Rows are points. The window is the flat piece filled in between its corners: a triangle in 3 columns, a solid with four corners in 4, and so on. A path goes straight from each point to the next, and from the last back to the first. After which points does the path pass through the window?
In the rows, 128 means zero.

Window (3 x 3)
[[120 126  98]
 [114 157 104]
 [200 146 173]]
Path:
(1): [182 142 174]
(2): [193 152 148]
(3): [169 181 106]
(4): [135 125 177]
(5): [136 108 177]
(6): [171 154 106]
(7): [165 136  87]
(8): [135 139 168]
(9): [111 146 127]
(10): [131 187  81]
(11): [117 164  65]
(12): [ 41 122  95]
(13): [117 104 151]
(14): [125 138  79]
(15): [190 140  92]
(16): [146 138 159]
Through the window after points: 1, 5, 7, 13, 15

Window (4 x 4)
[[136  86 138 145]
 [165 133 113 227]
 [ 69 113 128  98]
 [174 131 156  72]]
Path:
(1): [161  90  92 137]
(2): [149 126 164 142]
(3): [ 58 142 179 132]
(4): [126 104  95 135]
(5): [162 117 113 162]
(6): [152 133 155 165]
(7): [ 94 128 160 142]
(8): [107 135 103 102]
(9): [144  80  75 155]
(10): [105 142 150 158]
(11): [189 135 170 181]
(12): [167 102  75 154]
(13): [172 143  62 134]
(14): [ 85 123 194  91]
(15): [ 81 138 174 117]
(16): [85 87 80 89]
Through the window after points: 1, 3, 5, 9, 15

Window (4 x 4)
[[ 88  80 154 147]
 [113 205 169 121]
 [ 95 113  90 131]
 [131  91  90 118]]
Path:
(1): [ 68 108 138 111]
(2): [ 86 113 123  96]
(3): [102  95 108 174]
(4): [ 94 119  67 187]
(5): [106 112 126  79]
(6): [ 96 104 133  75]
(7): [117  54  91 174]
(8): [ 94 113 153 168]
(9): [ 65 103 171  99]
(10): [109 100  99 104]
(11): [169  83  89 159]
(12): [119 114 119 178]
Through the window after points: 2, 4, 10

Window (6 x 6)
[[150  99 112 116 172 136]
 [139 141 101 128  46 186]
 [108 102  98 107  68  96]
 [ 75 203 209 173 168 100]
 [197 141 146 116 183 115]
 [132 140 153  90 117 157]]
Path:
(1): [115  87 198 162 150 174]
(2): [108 137 201 154 130 142]
(3): [ 93 233 141 116 171  87]
(4): [144 150 124  97 183 128]
(5): [124 114 147 151 146 127]
(6): [107 109 200 157 148 134]
(7): [117 181 150 106 126 133]
(8): [120 160 133  83 142 148]
(9): [181  80 144 165 101 118]
(10): [146  86 169 121  89 168]
(11): [158 219  86 121 125 128]
(12): [122 128  81  89  95 105]
(13): [121 104 141 134  83 118]
(14): [119 107 210 142 124 143]
(15): [120 144 117 102 110 142]
(16): [130 216 134 114 118  87]
Through the window after points: 2, 4, 6, 8, 12

Window (8 x 8)
[[111 159  83 101 119 135 109 148]
 [ 77 104  58 126 130 136 165 147]
 [ 52 143 113  56 114  39  49  80]
 [160  84 133  77  93  92 159 149]
 [182 114 163 130 122  62 144 144]
 [ 81 122 169 129 158 130  85 149]
 [ 91 161 145 109 110 118 129 118]
 [ 49  34  75 185 101 174  95 117]]
Path:
(1): [ 77 135 113 127  82  93 116 204]
(2): [134  96 100 104 122 110 150 101]
(3): [155 116 140  80 177 143 137 102]
(4): [ 80 159 123 107  91  79  98 180]
(5): [ 61 112 105 124 104  73 123 189]
(6): [115  83  79 124 124 149 127 116]
(7): [ 82  93 109 137 145 139 124  47]
(8): [ 80 117 132 117  94  99  99 182]
(9): [ 78 125 108 113 110 112  95 149]
(10): [100 123 112 121 143 101 121  94]
(11): [ 72  79  82 101 140 160 113  82]
(12): [ 83 134 138 150  83  61  74 163]
(13): [ 85 131  80 133 111 128 140 158]
(14): [112  83  80  69 162 136 128  96]
(15): [120 124 116  68 133 136 151 107]
(16): [ 72 104  76 146  87  91 110 145]
Through the window after points: 11, 13

Window (8 x 8)
[[163 104 147 165  61  87 122  84]
 [ 84 105 184  59 111 184 118 183]
 [170 136 103 178 190 114 137 111]
 [242 149 128 130 190 125 178 146]
 [143 124 107 176  89 142 168  87]
 [148 118 109 109  91 130  85 131]
 [154 124 158 161  60 151 111  62]
 [129 158 128  79 170 131 145 137]]
Path:
(1): [143  84  96  90  96 167 132  89]
(2): [182  71 143 125 199 101 108  86]
(3): [198 205 135 160  50 175 185 138]
(4): [152 165 139 175  92 103 155 114]
(5): [162  89 143 139  83 106 111  86]
(6): [203  87 132 126 164 101 147 106]
(7): [144 187 141 142 129 161 153 128]
(8): [180 155 133 167 110 143 120 109]
(9): [151  63 119 149 135  91 146  94]
(10): [153 129 115  87 147 129 139 122]
(11): [113 173 165 136 136 120 139 133]
(12): [177 163 148 160 157 133 118 189]
(13): [165 104 106 102 134 151 176  46]
(14): [163 101 129 144  98 115 110  48]
(15): [150 144 149 157  93 153 125 125]
(16): [108 151 190 175  76 113  99 138]
Through the window after points: 2, 4, 10, 14

Window (9 x 9)
[[142  48  91  58  95 114 164 111  97]
 [153 113 183 143 134 117  83  92  93]
 [140 133 186  77 138 119 133  56 156]
 [ 71 202 111 157 102 161 125  44 107]
 [177  65 102 185 140 116 128  91  90]
 [148 125  99 149 146  90 147 138 112]
 [111 156 140  94 154 183 140  71  95]
 [ 96  87 126  81 149 120  35  60 151]
 [ 63 168 110 122 112 185 161 130 170]]
Path:
(1): [ 61 107 139 105 154 108 162  60 135]
(2): [ 82 105 148 106 107 117 163  70 126]
(3): [174 160 105  75 162 170  64 131 111]
(4): [174 146  83  97 133 149  59  82 149]
(5): [ 84  86 139 107 147 107  91  83 130]
(6): [104 104 132 109 143 130 133 105 128]
(7): [172 135 102 105  96 142 134 120 163]
(8): [135 126 133  79 115 141 101  95 128]
Through the window after points: 4

Window (11 x 11)
[[148 154 173  70 109  95 133 148 148  97  87]
 [143 202  74 226 165 134  91  85 118 165  79]
 [115 120 153  62 109 206 128 152  87 103 127]
 [ 87 132 197 115 131 144  92 146 159 121 104]
 [110 126 146  75 114 189 181  89 132 113 133]
 [115 140 150  85 140  85 150 189 132  43 151]
 [ 31 165 156 168  36 137 109 210 132 200 151]
 [147  78 162 126  90 134 131 108 147  92  75]
 [156 127 170 124  95 133 160 204 161 124 167]
 [125 118 184 129  80  88 112 140 130 155 163]
 [139 137  29 109 155 160 117  77 151 167 127]]
Path:
(1): [157 110 165 110 156  80 171 147 139 130  95]
(2): [111 152 110 166 151 129 130 127 146 158  86]
(3): [180 192 122 188 107 154  57  72  90 110 122]
(4): [116 202  89 158 103 157  74 142 158 114 184]
(5): [110 119 161 106 115 129 148 147 114 156 112]
(6): [109 117 141 142 132 114 144 141 123 179 127]
(7): [144 143 153  90  63 185 115 137 157  96 135]
(8): [112 137 148 130  85 136 104 135 155 122 134]
Through the window after points: 2

Window (11 x 11)
[[239 126  65 131  35 148 104  73 179 179  82]
 [135 164 128 200 150  76 151 111 110 120 141]
 [155 178  88 144 234 127 154 101 134 137 145]
 [139 143 115 173 201  93 174 150 128 178 117]
 [119 154  81 130 156  94 109 144 115 150 140]
 [191 146 114  67  75  74 167 160 142 112 100]
 [147 162  91 184 160 129 170 134  63 138 117]
 [154 113 104 138 186  95 141  85  93 150 115]
 [135 107 131  86  70 135 147 150 161 100 109]
 [140 172 116 105  69  98 160 113 142 135  47]
 [204 176 165 111  94 109 116 149 129 131  38]]
Path:
(1): [163 140 173 142 146 130 164  86  86 180 132]
(2): [145 128  28 136 160  78 132 151 140 100  87]
(3): [153  86  70 169 156 118 112 156 135 120  77]
(4): [170 166 106 113 107 107 137  92 129 167 125]
(5): [137 161 152 123 108 120 180  76 133 141 132]
(6): [162 133  82 130 129 105 139 144 134 130 104]
(7): [141 161 106 134 149  92 117 140 123  87  67]
(8): [179 138 137 130  84 115 198 111 140 193 182]
(9): [144 156 123 132 143 127 163 128  91 135 122]
(10): [163 146  68 172 155 103 144 119 132 137  95]
(11): [157 141  24 109 150  62 131 150 128 123  66]
(12): [130 159 193 171 105 160 180 100 115 162 155]
(13): [163 175 107 138 138 120 153 111 111 156 115]
(14): [165 127  93 163 166  84 133 124 140 134 106]
(15): [106 103  84 179 128  31 161 123 135  65  93]
(16): [182 169 130  80 148 186 153 135 130 209 142]
Through the window after points: 1, 3, 7, 9
